Each wall is flat, endless, passes through zero and stands at right angles to its row. A trip goes straight from one point to another. List the walls that it crosses, first one first.

Walls:
(1): [ 0.01  0.24 -0.65]
(2): [ 0.08  0.37 -0.39]
(3): [ 0.46 -0.05  0.37]
(4): [-0.21  0.42 -0.22]
(5): [-0.30  0.25 -0.29]
(6): [ 0.31  0.42 -0.29]
(7): [-0.12  0.60 -0.32]
(8): [0.09 0.04 0.12]
Trips:
[ 0.94 -0.61 -0.07] to [ 0.00 -0.34  0.40] -> 6
[ 0.17 -0.26  0.14] to [-0.98 -0.14 -0.67] -> 8, 3, 5, 1, 4, 7, 2
[-0.07 -0.62 -0.51] to [-0.13  0.08  0.59] -> 5, 1, 3, 8
[ 1.11 -0.08  0.73] to [0.75 0.04 0.06] -> 2
[0.08 0.79 0.17] to [-0.15 -0.06  0.48] -> 1, 2, 5, 6, 7, 4
[ 0.25 -0.44 -0.22] to [-0.03  0.07  0.55] -> 1, 8
[-0.16 -0.07  0.31] to [ 0.37 -0.30  0.11] -> none
[0.27 0.56 0.01] to [ 0.32  0.16 -0.43] -> 8, 3

Walls:
(1): [-0.42  0.12 -0.09  0.07 -0.64  0.37  0.47 -0.40  0.34]
(2): [ 0.29  0.44 -0.15 -0.42 -0.42  0.13 -0.35 -0.13 -0.57]
(3): [ 0.04 -0.16  0.43  0.09  0.38 -0.29 -0.38 -0.11 -0.60]
(4): [-0.27 -0.02 -0.27  0.27  0.61  0.07 -0.07 -0.09 -0.18]
(5): [-0.95  0.25 -0.20 -0.01 -0.10 -0.12 -0.13  0.06  0.50]
(6): [-0.34 -0.23 -0.80  0.28 -0.29  0.04  0.70 -0.26 -0.48]
(7): [-0.43  0.34  0.32 -0.25 -0.14  0.25 -0.49  0.17 -0.70]
(8): [ 0.17  0.02 -0.73  0.04  0.06  0.17 -0.20 -0.09  0.12]
Trips:
[-0.19  0.05  0.13 -0.37  0.61  0.24  0.10 -0.15 -0.07] to [-0.07 -0.32 -0.22 -0.91 -0.14  0.37  0.30 -0.66 -0.30] -> 5, 2, 6, 1, 8, 3, 4
[ 0.50 -0.26  0.61  0.11 -0.33  0.42  0.34 -0.61  0.19] to [ 0.10 -0.46 -0.13  0.02  0.19  0.02 -0.31  0.18 -0.61] -> 3, 2, 1, 6, 7, 4, 8
[ 0.58  0.36 -0.19  0.31  0.32  0.16 -0.08  0.10  0.29] to [-0.27  0.42  0.01  0.11  0.99 -0.33  0.30  0.64 -0.14] -> 3, 5, 8, 7
[ 0.20  0.02  0.58 -0.84 -1.09  0.14  0.07 -0.44  0.12] to [-0.70 -1.17  0.23  0.34  0.31  0.50  0.15 -0.40 -0.47] -> 6, 3, 2, 4
[-0.46 -0.68  0.47  0.34 -0.50  0.15  0.07 -0.31  0.26] to [-0.77 -0.42  0.62  0.42  0.06 -0.09 -0.15 -0.19 -0.42] -> 3, 7, 4

Walls:
(1): [ 0.20 -0.28 -0.14 -0.18 -0.03 -0.45  0.40 -0.56 -0.33  0.09  0.51 -0.65
 -0.12 -0.11]
(2): [ 0.20  0.18 -0.05  0.07  0.52 -0.49 -0.06  0.09  0.47 -0.39  0.00 -0.21
  0.32  0.45]
(3): [ 0.46  0.32  0.04  0.09 -0.04 -0.09 -1.06 -0.32  0.12 -0.70  0.21  0.10
  0.03  0.29]
(4): [-0.07 -1.27  0.04  0.16  0.45  0.30  0.39  0.12  0.43  0.30  0.22  0.31
  0.28 -0.04]
(5): [ 0.49  0.29  0.33 -0.87  0.01 -0.11  0.19 -0.34  1.16  0.64 -0.77  0.08
  0.48 -0.23]
Trips:
[ 0.20  0.25 -0.01  0.44  0.42  0.88 -0.21  0.20  0.01  0.00 -0.52 -0.46
 -0.13 -0.84] to [ 0.12 -0.24 -0.32 -0.86  0.31 -0.33 -0.09 -0.25 -0.29 -0.38 -0.41  0.30
  0.81 -0.25] -> 3, 4, 2, 1
[ 0.99 -0.08 -0.53  0.40 -0.09 -0.85  0.23  0.13 -0.26  0.21  0.12  0.67
  0.27 -0.35] to [-0.19 -0.08 -0.24  0.26 -0.80 -0.50 -0.58 -0.54 -0.39  0.07 -0.20 -0.12
  0.65  0.00] -> 5, 4, 2
[-0.28 -0.41 -0.16  0.21 -0.33 -0.33 -0.60 -0.25  0.02  0.54  0.41 -0.05
 -0.19  0.44] to [-0.38 -0.12 -0.30 -0.25  0.82  0.10 -0.04 -0.06  0.09  0.22  0.23  0.56
  0.32  0.11] -> 2, 1, 3, 5
[-0.08 -0.14  0.34 -0.18  0.08 -0.44  0.07 -0.42  0.00 -0.17  0.23  0.09
 -0.74  0.17] to [ 0.43  0.43  0.23  0.53 -0.27  0.02  0.05 -0.35 -0.30  0.07 -0.03 -0.08
  0.37 -0.54] -> 2, 5

Walls:
(1): [-0.33  0.17  0.28  0.76 -0.06 -0.73 -0.55  0.38 -0.36  0.59 -0.16  0.73
 -0.17  0.67  0.27  0.30  0.76 -0.23  0.41 -0.20 -0.04  0.27 -0.63  0.54]
(2): [-0.73  0.57 -0.22 -0.20  0.14 -0.30 -0.28 -0.17 -0.01  0.18 -0.17 -0.04
 -0.64 -0.22  0.42  0.34  0.35 -0.74 -0.24  0.01  0.10 -0.11 -0.19 -0.07]
(3): [ 0.10  0.50 -0.23  0.18  0.26  0.17  0.45  0.67 -0.31  0.25  0.20  0.51
 -0.45  0.93 -0.24  0.22 -0.42  0.03 -0.05  0.00 -0.39  0.05  0.03  0.02]
(4): [-0.38  0.20 -0.38  0.64 -0.24  0.30  0.69  0.58  0.54  0.05 -0.30 -0.26
  0.39  0.31  0.28 -0.04 -0.03  0.84  0.27  0.18  0.36 -0.36 -0.97 -0.03]
Trips:
[ 0.24 -0.56 -0.15  0.16 -0.06  0.15 -0.75  0.88  0.14 -0.38  0.22  0.35
 -0.39 -0.04  0.14 -0.43 -0.34 -0.25  0.40 -0.40 -0.02 -0.03 -0.11  0.67] to [-0.03  0.08  0.18 -0.54  0.14 -0.59 -0.32 -0.32  0.40  0.49  0.13  0.36
  0.79 -0.01  0.12  0.54  0.52  0.68 -0.17 -0.11  0.10 -0.14  0.42 -0.06] -> 3
[ 0.01  0.02  0.62  0.76  0.05 -0.62  0.34 -0.25  0.07  0.27  0.35  0.17
  0.47 -0.18  0.93  0.49 -0.21 -0.18 -0.41  0.19  0.11  0.04 -0.41 -0.25] to [-0.04  0.03  0.43  0.10  0.01  0.28  0.29  0.25 -0.38 -0.29  0.04 -0.03
  0.20 -0.74  0.25 -0.59  0.77  0.50  0.02 -0.13  0.81 -0.43 -0.45  0.02] -> 2, 1
[ 0.47  0.73  1.01  0.06  0.58  0.54 -0.04 -0.24  0.33 -0.01  0.28 -0.61
  0.22  0.11 -0.04  0.24  0.36 -0.34 -0.35  0.27  0.43 -0.44 -0.14  0.27] to [ 0.49  0.08 -0.21 -0.41 -0.48 -0.50  0.26 -0.17 -0.43 -0.02  0.19 -0.11
  0.22 -0.24  0.12  0.23  0.00  1.00 -0.16 -0.17  0.03 -0.03  0.20  0.06] -> 2, 4
[ 0.27 -0.22 -0.60  0.25  0.69 -0.08 -0.28  0.43  0.11 -0.45 -0.46 -0.20
  0.25  0.02 -0.79  0.21  0.26 -0.34 -0.21  0.13  1.08 -0.46 -0.76  1.05] to [ 0.20  0.03  0.13 -0.28 -0.60 -0.40  0.00  1.29 -0.27  0.13 -0.48  0.57
 -0.74 -0.53 -0.45 -0.40 -0.24  0.34  0.13 -0.27 -0.02  0.38  0.35  0.12] -> 2, 3, 4
[-0.23 -0.41  0.01  0.03 -0.08 -0.54  0.34 -0.09  0.24  0.21  0.37  0.27
 -0.60  0.16 -0.19 -0.41 -0.41 -0.05  0.55  0.22 -0.40 -0.33  0.22  0.53] to [-0.92 -0.38 -0.27 -0.64  0.26  0.48  0.65  0.25  0.68  0.18  0.07 -0.48
  0.09  0.25 -0.17  0.25  0.60  0.25 -0.43  0.48 -0.35 -0.06 -0.08  0.53] -> 4, 1, 2
[ 0.35 -0.32 -0.17 -0.99  0.06 -0.27 -0.28  0.25 -0.39 -0.30  1.02 -0.02
  0.06 -0.15 -0.39 -0.18 -0.05  0.46 -0.14 -0.69  0.02 -0.27  0.42 -0.09] to [ 0.08 -0.45 -0.42  0.06 -0.66 -0.08 -0.23  0.03 -0.27  0.14  0.00  0.75
  0.62  0.23  0.37  0.18 -0.29 -0.03 -0.04  0.10 -0.54 -0.37 -0.46  0.79] -> 3, 1, 4
[-0.11  0.59  0.12  0.05 -0.31  0.37 -0.27 -0.07  0.34  0.46  0.32  0.32
  0.14 -0.17  0.24  0.65 -0.13  0.09  0.30  0.22  0.37 -0.27  0.31 -0.23] to [ 0.56  0.03 -0.73 -0.11  0.49  0.69  0.47 -0.33 -0.43 -0.57  0.41  0.78
 -0.28  0.22  0.54 -0.12  0.02 -0.17  0.04 -0.19  0.23 -0.58  0.14  0.25] -> 1, 4, 2
[-0.10 -0.15 -0.12  0.08  0.02 -0.19 -0.27 -0.06 -0.16 -0.12  0.12 -0.39
 -0.37  0.28  1.41 -0.16 -0.05  0.38  0.16 -0.36 -0.06 -0.27 -0.30  0.27] to [-0.22 -0.83 -0.19 -0.01 -0.27  0.39  0.06  0.48  0.11 -0.25  0.23  0.64
 -0.15 -0.34 -0.48 -0.19  0.79 -0.27  0.08 -0.59  0.02  0.05 -0.69  0.29] -> 2
[ 0.33 -0.36  0.25  0.19  0.33 -0.11 -0.36 -0.07  0.30  0.06  0.10  0.11
  0.14 -1.07 -0.18 -0.26  0.03  0.09  0.37 -0.33 -0.61  0.26  0.28 -0.73] to [-0.01  0.33  0.42  0.25 -0.08  0.40 -0.26 -0.07 -0.28  0.56 -0.08 -0.53
  0.53  0.13  0.10  0.45  0.01 -0.08  0.17  0.01 -0.14  0.09  0.63  0.10] -> 1

Walls:
(1): [ 0.12  0.79 -0.16 -0.32  0.45  0.06 -0.16  0.16  0.48  0.22 -0.04  0.20
 -0.07  0.38 -0.26  0.25 -0.46 -0.02  0.81 -0.12 -0.43  0.56 -0.20  0.00
  0.14  0.52  0.76  0.64  0.44  0.42  0.03  0.18  0.76  0.92  0.08  0.46
  0.03 -0.49  0.64 -0.51  0.46  0.19 -0.12 -0.13 -0.70 -0.08 -0.17 -0.73]
(2): [-0.38 -0.14 -0.87 -0.16  0.43 -0.03 -0.21 -0.20 -0.80  0.12  0.04 -0.73
  0.46  0.63 -0.18  0.11 -0.15  0.23  0.30  0.56  0.33  0.16 -0.38 -0.63
  0.25 -0.30 -0.06 -0.09  0.22 -0.24  0.32  0.06  0.25 -0.08 -0.20 -0.30
 -0.03  0.27 -0.38 -0.04 -0.54  0.38 -0.65 -0.08 -0.26 -0.08 -0.45 -0.68]
(3): [-0.10  0.60 -0.31  0.09 -0.58  0.05  0.29  0.14 -0.21  0.27  0.82  0.26
 -0.36  0.21  0.11  0.15 -0.12  0.09 -0.04 -0.28  0.54 -0.26 -0.07  0.22
  0.03  0.38  0.30 -0.40  0.19 -0.80  0.36  0.43  0.35  0.40  0.29 -0.38
 -0.10  0.61 -0.14  0.14  0.11 -0.28  0.35 -0.34 -0.18 -0.65 -0.45 -0.43]
(4): [-0.27 -0.01  0.58  0.34 -0.39  0.24  0.28 -0.33  0.49  0.44  0.00 -0.12
  0.06  0.82  0.42  0.35 -0.59 -0.41 -0.04 -0.31 -0.32 -0.12  0.02  0.74
  0.51  0.80 -0.03 -0.54 -0.21 -0.19  0.36  0.28 -0.62  0.61  0.71 -0.26
  0.55 -0.15 -0.26  0.34 -0.15 -0.08  0.34 -0.63  0.18 -0.26  0.03  0.77]
(5): [ 0.65  0.21 -0.12  0.57  0.15  0.03 -0.47 -0.47 -0.20 -0.46 -0.02 -0.01
 -0.52 -0.64  0.92  0.64  0.45  0.22  0.94 -0.03 -0.12 -0.22  0.00  0.08
 -0.48  0.52  0.13 -0.22  0.08  0.06 -0.03  0.16  0.07 -0.32  0.02 -0.08
 -0.18 -0.44  0.30  0.16 -0.28 -0.54 -0.13  0.26  0.25  0.26  1.24  0.50]
Trips:
[-0.05  0.13  0.16  0.89 -0.11  0.46  0.05 -0.56  0.09  0.07 -0.02  0.21
  0.04  0.16  0.70  0.53  0.41 -0.01 -0.03 -0.55  0.41 -0.13  0.18  0.13
  0.43 -0.09 -0.32  0.32 -0.52 -0.21 -0.33  0.38 -0.31  0.37 -1.59  0.22
 -0.04  0.33 -0.55  0.02  0.17  0.51 -0.12  0.21 -0.10 -0.24  0.62 -0.20] to [ 0.68 -0.68  0.42  0.20 -0.04  0.16 -0.07 -0.05  0.41  0.25 -0.11  0.09
 -0.09  0.26  0.12 -0.05  0.66 -0.20  0.87 -0.93  0.11 -0.50 -0.30 -0.42
 -0.33 -0.06 -0.11 -0.60 -0.50  0.01 -0.06  0.05 -0.26 -0.26  0.15 -0.28
 -0.20 -0.24 -0.24  0.04 -0.09 -0.05 -0.27 -0.51  0.11  0.47 -0.41  0.26] -> 3
[-0.05  0.57 -0.13  0.67  0.12 -0.14 -1.01 -0.23 -0.05 -0.35 -0.38 -0.13
  0.23 -0.52 -0.38 -0.45  0.10  0.24 -0.20  0.47  0.16 -0.13 -0.17  0.39
  0.21 -0.50  0.44 -0.41 -0.36 -0.01  0.08 -0.69 -0.11  0.20  0.66  0.04
 -0.10 -0.18 -0.35  0.38 -0.14  0.28 -0.88  0.10 -0.11  0.40  0.15 -0.03] to [ 0.01 -0.34  0.18  0.64  0.25 -0.32  0.12 -0.52 -0.22 -0.06  0.41 -0.47
 -0.27 -0.24  0.25  0.01 -0.41  0.52  0.38 -0.27  0.06  0.71  0.67  0.09
  0.22  0.35  0.27  0.09  0.14  0.36 -0.24  0.11 -0.65 -0.93  0.56 -0.15
 -0.08 -0.15 -0.29 -0.13 -0.06  0.04  0.09  0.00  0.30  0.13 -0.40 -0.53] -> 4
[ 0.05  0.48 -0.46 -0.32  0.21  0.01  0.60 -0.26 -0.71 -0.60 -0.11 -0.20
 -0.38  0.31 -0.82 -0.31 -0.26 -0.32  0.32  0.13 -0.53 -0.26 -0.20  0.27
 -0.41  0.25 -0.34  0.45 -0.07 -0.22 -0.63  0.51  0.43 -0.89 -0.07 -0.35
 -0.14  0.38 -0.39 -0.72 -0.12  0.40  0.01  0.09 -0.85 -0.02 -0.06 -0.47] to [-0.47  0.54 -0.25  0.12 -0.15 -0.13 -0.50  0.11 -0.71 -0.29 -0.33  0.17
 -0.14  0.49  0.17 -0.16 -0.26 -0.52 -0.93  0.27  0.24  0.40  0.91  1.00
  0.15 -0.54 -0.03  0.16  0.22 -0.44 -0.26 -0.09 -0.52 -0.66 -0.18 -0.03
 -0.42 -0.98 -0.31 -0.64 -0.22 -0.05  0.44  0.22  0.01  0.48  0.86  0.96] -> 3, 1, 5, 2, 4
[-0.03 -0.05  0.30 -0.04  0.38  0.32 -0.30  0.17 -0.41 -0.12  0.76 -0.15
 -0.01 -0.37 -0.63 -0.15 -0.29  0.10  0.06 -0.32  0.58 -0.42  0.35  0.46
 -0.50  0.21 -0.40 -0.66  0.41 -0.56  0.68 -0.05 -0.01  0.56 -0.74 -0.31
 -0.64  0.86  0.03 -0.67 -0.48 -0.25 -0.09  0.23 -0.44  0.87  0.21  0.16] to [-0.33 -0.11 -0.58 -0.57 -0.10  0.41  0.32  0.59 -0.36  0.68  0.47 -0.26
 -0.02 -0.21  0.12  0.00  0.09 -0.44  0.71 -0.59  0.52 -0.77  0.47  0.34
 -0.68  0.44 -0.52  0.09  0.30 -0.63 -0.14  0.11 -0.45 -0.64 -0.20  0.17
 -0.17  0.09  0.38  0.62 -0.45 -0.26  0.74  0.36  0.23 -0.37  1.14 -0.23] -> 2
[ 0.06 -0.28 -0.52 -0.23  0.34  0.93 -0.24 -1.00 -0.26  0.13  0.46  0.02
  0.37  0.89  0.37  0.27 -0.26 -0.45 -0.06  0.04  0.00 -0.07  0.15 -0.22
  0.00 -0.08  0.37  0.02  0.31 -0.28 -0.06 -0.18  0.59 -0.64  0.36  0.14
 -0.26 -0.55 -0.13  0.34  0.38  0.14  0.46 -0.42 -0.49  0.10 -0.26  0.10] to [ 0.24 -0.01  0.32  0.07 -0.12  0.88  0.14  0.17  0.03 -0.48 -0.15 -0.19
 -0.21  0.45  0.64 -0.03  0.16 -0.01  0.58 -0.22  0.09  0.30 -0.22  0.08
 -0.32  0.09  0.55 -0.04 -0.10  0.17 -0.05  0.26  0.17 -0.28 -0.11 -0.12
  0.54  0.46 -0.35 -0.29 -0.15  0.24  0.50 -0.37 -0.39  0.03  0.42 -0.02] -> 5, 2
[ 0.48  0.45 -0.17  0.43  0.55 -0.46  0.00 -0.39  0.34  0.08 -0.16 -0.29
  0.26 -0.04  0.22 -0.57  0.76 -0.07 -0.39  0.16 -0.06 -0.43 -0.11  0.48
  0.18 -0.26  0.33 -0.63  0.48  0.67 -0.53  0.33 -0.53  0.49 -0.93  0.29
  0.37  0.13 -0.24 -0.03  0.41  0.05 -0.50  0.08  0.53 -0.12 -0.14 -0.16] to [ 0.12  0.32  0.37  0.76 -0.12 -0.31 -0.12 -0.21  0.74  0.20  0.18 -0.80
 -0.41 -1.57 -0.04  0.33 -0.37  0.13  0.19  0.35 -0.02 -0.71 -0.11  0.64
 -0.33 -0.52 -0.13  0.00 -0.03  0.38  0.39 -0.43  0.70 -0.37 -0.64 -0.05
 -0.63 -0.01  0.11 -0.04  0.66  0.38 -0.46 -0.28  0.31  0.10 -0.18  0.81] -> none
[ 0.51 -0.03  0.08 -0.59  0.08 -0.16  0.37  0.60 -0.34  0.37  0.00 -0.12
 -0.80 -0.70  0.09 -0.25 -0.02 -0.28 -0.23 -0.34  0.27  0.03  0.40  0.24
 -0.30  0.11 -0.19 -0.39  0.70  0.26  0.32  0.05  0.85 -0.53  0.38  0.16
 -0.38 -0.24  0.62  0.10  0.16 -0.04  0.08 -0.27 -0.24  0.16  0.52  0.34] to [ 0.70 -0.21  0.41 -0.16  0.11 -0.57 -0.08 -0.09  0.02  0.07  0.20  0.27
 -0.14 -0.02  0.31 -0.01  0.39  0.37  0.31 -0.47 -0.45 -0.18  0.26 -0.22
 -0.63 -0.30 -0.64  0.24 -0.42  0.03 -1.23  0.33 -0.06  0.01  0.15  0.33
 -0.25 -0.41  0.59  0.31  0.05 -0.27  0.43  0.27 -0.53  0.25 -0.30  0.35] -> 3, 1
[-0.03  0.38 -0.37 -0.61  0.11 -0.40 -0.24 -0.15 -0.43 -0.12  0.07 -0.26
  0.47 -0.07 -0.23  0.42 -0.53 -0.09 -0.22 -0.03  0.26  0.32  0.52  0.31
  0.06 -0.26  0.10  0.06 -0.75  0.02  0.18 -0.13 -0.18  0.51 -0.59 -0.23
 -0.38  0.47 -0.41 -0.51  0.18  0.06 -0.05  0.58 -0.59 -0.85 -0.16  0.02] to [ 0.13  0.70 -0.02 -0.25 -0.76  0.07 -0.91  0.26  0.31  0.44  0.49 -0.04
  0.32 -0.07  0.07 -0.05 -0.17 -0.05  0.12  0.18 -1.02 -0.33  0.63  0.35
  0.23 -0.21 -0.06  0.35  0.16 -0.20  0.30  0.62  0.16  0.30  0.06 -0.22
  0.45  0.36 -0.17  0.22 -0.16 -0.09 -0.26  0.46 -0.47  0.16  0.45  0.17] -> 4, 2, 5
[-0.35 -0.11 -0.21 -1.19 -0.25  0.00  0.18 -0.44  0.02 -0.20  0.54 -0.18
 -0.39 -0.56 -0.03 -0.24 -0.28 -0.07 -0.29 -0.09  1.17 -0.25 -0.26  0.66
 -0.45 -0.64 -0.44 -0.02 -0.10  0.37  0.25 -0.59 -0.24 -0.38  0.52  0.27
 -0.54 -0.23  0.52 -0.50  0.23  0.38  0.13  0.25 -0.04  0.41  0.23 -0.24] to [ 0.06 -0.12 -0.46  0.21  0.18  0.41 -0.09 -0.02  0.43  0.61  0.25 -0.13
 -0.22  0.48 -0.15  0.12  0.75  0.03 -0.71 -0.10 -0.13  0.44  0.43  0.48
  0.32 -0.25 -0.22  0.12  0.18 -0.18  0.01 -0.41  0.08 -0.41 -0.43  0.19
 -0.21  0.74  0.05 -0.02  0.14 -0.40  0.46  0.07 -0.65  0.45  0.18  0.14] -> 3

Walls:
(1): [-0.04  0.16  0.14  0.79  0.03  0.13  0.39  0.10 -0.30  0.72 -0.23 -0.24
  0.37 -0.06 -0.29  0.23 -0.13  0.44 -0.33 -0.13 -0.05 -0.38  0.02  0.44
  0.03 -0.22  0.59 -0.49  0.88 -0.29 -0.10 -0.28 -0.30  0.09  0.44  0.41
 -0.10  0.36 -0.52 -0.36  0.14 -0.45  0.36  0.75  0.45  0.37  0.73 -0.56]
(2): [-0.82  0.38 -0.16  0.07  0.30 -0.41  0.16  1.08 -0.17 -0.12  0.50 -0.21
 -0.63  0.71  0.54 -0.05  0.20 -0.88 -1.32 -0.10  0.28 -0.18  0.38  0.35
 -0.24  0.33 -0.13  0.05  0.42  0.42  0.05 -0.17 -0.34 -0.67  0.66  0.14
  0.21 -0.70 -0.13  0.24 -0.59 -0.15  0.43  0.20  0.03  0.08 -0.41 -0.32]
(3): [ 0.26 -0.28  0.16  0.20  1.01 -0.50  0.80 -0.15 -0.24 -0.25 -0.74  0.22
 -0.48  0.35 -0.06  0.69  0.15 -0.21  0.25  0.08  0.48 -0.32 -0.02  0.00
 -0.43 -0.04  0.06  0.01  0.10 -0.48  0.13 -0.33 -0.06  0.01 -0.33 -0.13
  0.58  0.05 -0.31  0.09 -0.12 -0.05  0.75 -0.23 -0.50  0.00  0.17  0.34]
(4): [ 0.02 -0.04  0.30  0.27 -0.16 -0.52  0.20 -0.65  0.47  0.49  0.25 -0.12
 -0.40  0.34 -0.80 -0.18  0.96 -0.55 -0.19  0.23  0.18 -0.17 -0.06  0.54
 -0.11 -0.62 -0.09  0.15 -0.23 -0.35  0.13 -0.15  0.05 -0.19 -0.28 -0.47
  0.18  1.11 -0.55 -1.14 -0.58 -0.40 -0.20  0.05  0.74 -0.01 -0.33  0.00]
(5): [ 0.18 -0.23  0.64 -0.20  0.32 -0.23 -0.88 -0.08 -0.28 -0.82  0.42 -0.21
 -0.06 -0.17 -0.60  0.04 -0.22  0.30 -0.46  0.60 -0.19  0.47 -0.23  0.10
  0.49 -0.26 -0.69 -0.16  0.17 -0.28  0.22 -0.60 -0.03 -0.22 -0.24  0.54
  0.04  0.99 -0.05 -0.06 -0.07 -0.37 -0.11 -0.10  0.28  0.14 -0.27 -0.57]
(6): [ 0.43 -0.37  0.16  0.69 -0.55  0.02 -0.66  0.14 -0.12  0.09 -0.34  0.42
 -0.35 -0.59 -0.39  0.18 -0.09  0.33 -0.66  0.28  0.62  0.47 -0.46 -0.28
  0.05 -0.20  0.30  0.24  0.53 -0.10  0.38  0.43 -0.38 -0.15 -0.36 -0.19
  0.37 -0.48  0.60 -0.13 -0.29 -0.24  0.04 -0.28 -0.12 -0.47  0.03 -0.02]
(7): [-0.12  0.12 -0.32 -0.43 -0.16  0.04  0.12 -0.07 -0.07  0.02 -0.21 -0.34
  0.42  0.10 -0.27  0.15  0.02 -0.34 -0.72  0.02  0.15 -0.08 -0.57 -0.09
  0.34 -0.03  0.09 -0.12  0.07 -0.28 -0.14 -0.17  0.00 -0.68  0.49 -0.31
 -0.23 -0.11 -0.33  0.22 -0.59  0.53 -0.12 -0.02  0.44 -0.26  0.15 -0.26]
Trips:
[ 0.15 -0.10 -0.04  0.29  0.01  0.22 -0.51  0.39  0.09 -0.23  0.11 -0.54
 -0.41  0.53 -0.32  0.23 -0.08  0.42  0.23 -0.01  0.45 -0.50  0.24 -0.13
  0.00  0.15 -0.56 -0.22  0.24  0.09 -0.16 -0.31 -0.66 -0.19 -0.48 -0.14
 -0.21 -0.38  0.01  0.06 -0.03 -0.14 -0.07 -0.70  0.06 -0.25  0.05 -0.09] to [-0.20 -0.89 -0.08  0.57 -0.25 -0.12  0.45 -0.68 -0.12 -0.44 -0.07  0.84
 -0.42 -0.25 -0.20  0.34  0.18  0.16  0.00  0.12  0.40  0.12 -0.39 -0.35
 -0.16  0.05  0.25  0.13  0.13  0.80 -0.17  0.00  0.23 -0.26  0.54  0.19
  0.11 -0.20 -0.21  0.67 -0.21 -0.24 -0.10 -0.38 -0.82 -0.22 -0.07  1.58] -> 5, 2
[ 0.04  0.04  0.03 -0.20 -0.75  0.22 -0.17 -0.29 -0.08 -0.04  0.34 -0.34
 -0.13  0.50  0.57  0.38 -0.62  0.10 -0.44  0.34 -0.32 -0.29  0.74 -0.23
 -0.03  0.37 -0.12  0.26 -0.10  0.92  0.04  0.16  0.00  0.21 -0.09  0.27
  0.47  0.53 -0.10 -0.47 -0.50  0.58  0.07 -0.37  0.05 -0.74  0.02 -0.43] to [-0.62  0.01 -0.34 -0.26  0.16  0.35  0.15  0.28  0.50 -0.49 -0.28 -1.07
  0.08 -0.18 -0.11  0.64 -0.24  0.33 -0.50  0.33  0.33 -0.04 -0.07  0.12
 -0.54  0.69  0.03  0.22 -0.19 -0.69  0.24  0.37 -0.30 -0.39 -0.36  0.46
 -0.20 -0.03  0.70 -0.23 -0.77 -0.04 -0.20  0.23  0.62  0.26  0.27  0.08] -> 6, 1
[ 0.12 -0.91  0.39  0.36  0.13 -0.39 -0.53  0.34  0.37 -1.25  0.12  0.28
 -0.53 -0.08  0.04  0.17  0.09 -0.11 -0.54  0.11 -0.33 -0.53 -0.29 -0.64
 -0.34 -0.30 -0.37 -0.20  0.57  0.62 -0.37  0.03 -0.60 -0.52  0.34 -0.50
  0.49 -0.13  0.36  0.02  0.49 -0.05  0.08  0.77 -0.42  0.18 -0.15 -0.08] to [ 0.04 -0.01 -0.15  0.64 -0.42 -0.60  0.37 -0.30 -0.25  0.60  0.36 -0.23
 -0.26  0.66 -0.18 -0.63 -0.21  0.36 -0.10 -0.22 -0.39 -0.45  0.41 -0.39
 -0.39 -0.31  0.22  0.37 -0.34  0.47  0.32  0.81 -0.44  0.41 -0.67  0.16
 -0.17 -0.08  0.03  0.02 -0.42  0.18 -0.45 -0.16 -0.40  0.05  0.54  0.29] -> 5, 4, 3, 2
[ 0.17 -0.30 -0.03 -0.08 -0.83 -0.34  0.59 -0.31  0.57  0.24  0.62  0.37
 -0.23  0.48  0.52 -0.60  0.90 -0.24 -0.42 -0.35  0.45  0.24  0.35  0.25
 -0.46 -0.08 -0.64 -0.19 -0.39 -0.29  0.29  0.26  0.10  0.91  0.19 -0.04
  0.07 -0.12  0.20  0.15 -0.25  0.44 -0.31 -0.33 -0.17  0.04  0.71 -0.49] to [-0.07  0.14 -0.17  0.30  0.26 -0.03 -0.16 -1.25 -0.12 -0.21 -0.18 -0.26
 -0.75  0.44 -0.71  0.02 -0.15  0.58  0.09  0.16 -0.63 -0.15  0.07  0.20
 -0.06 -0.34 -0.40 -0.67  0.23  0.19 -0.76  0.24 -0.01  0.37  0.34  0.31
  0.85  0.47  0.03 -0.32 -0.09  0.56 -0.22 -0.09  0.03 -0.20 -0.68 -0.14] -> 2, 5, 3, 1
[ 0.15 -0.11  0.29  0.63  0.46 -0.33  0.21  0.73  0.20 -0.41  0.05  0.18
  0.36 -0.09  0.36  0.12  0.72  0.62 -0.12 -0.08  0.33  0.24  0.07 -0.59
  0.61 -0.05  0.41  0.55  0.55  0.05 -0.09 -0.88  0.23 -0.58  0.02 -0.11
 -0.01 -0.18 -0.04 -0.11 -0.08  0.36 -0.15  0.59  0.39 -0.30 -0.22  0.18] to [ 0.08 -0.03  0.41 -0.08 -0.06  0.16 -0.13  0.27 -0.33  0.23  0.60  0.56
  0.03  0.47  0.06 -0.46  0.05  0.18 -0.10 -0.50  0.02 -0.14 -0.19  0.37
 -0.75  0.45 -0.15  0.01  0.23 -0.07  0.17  0.30  0.37 -0.28  0.58  0.03
  0.96  0.14 -0.28  0.04 -1.14  0.19  0.06 -0.08 -0.11  0.45  0.39  0.20] -> 4, 5, 6
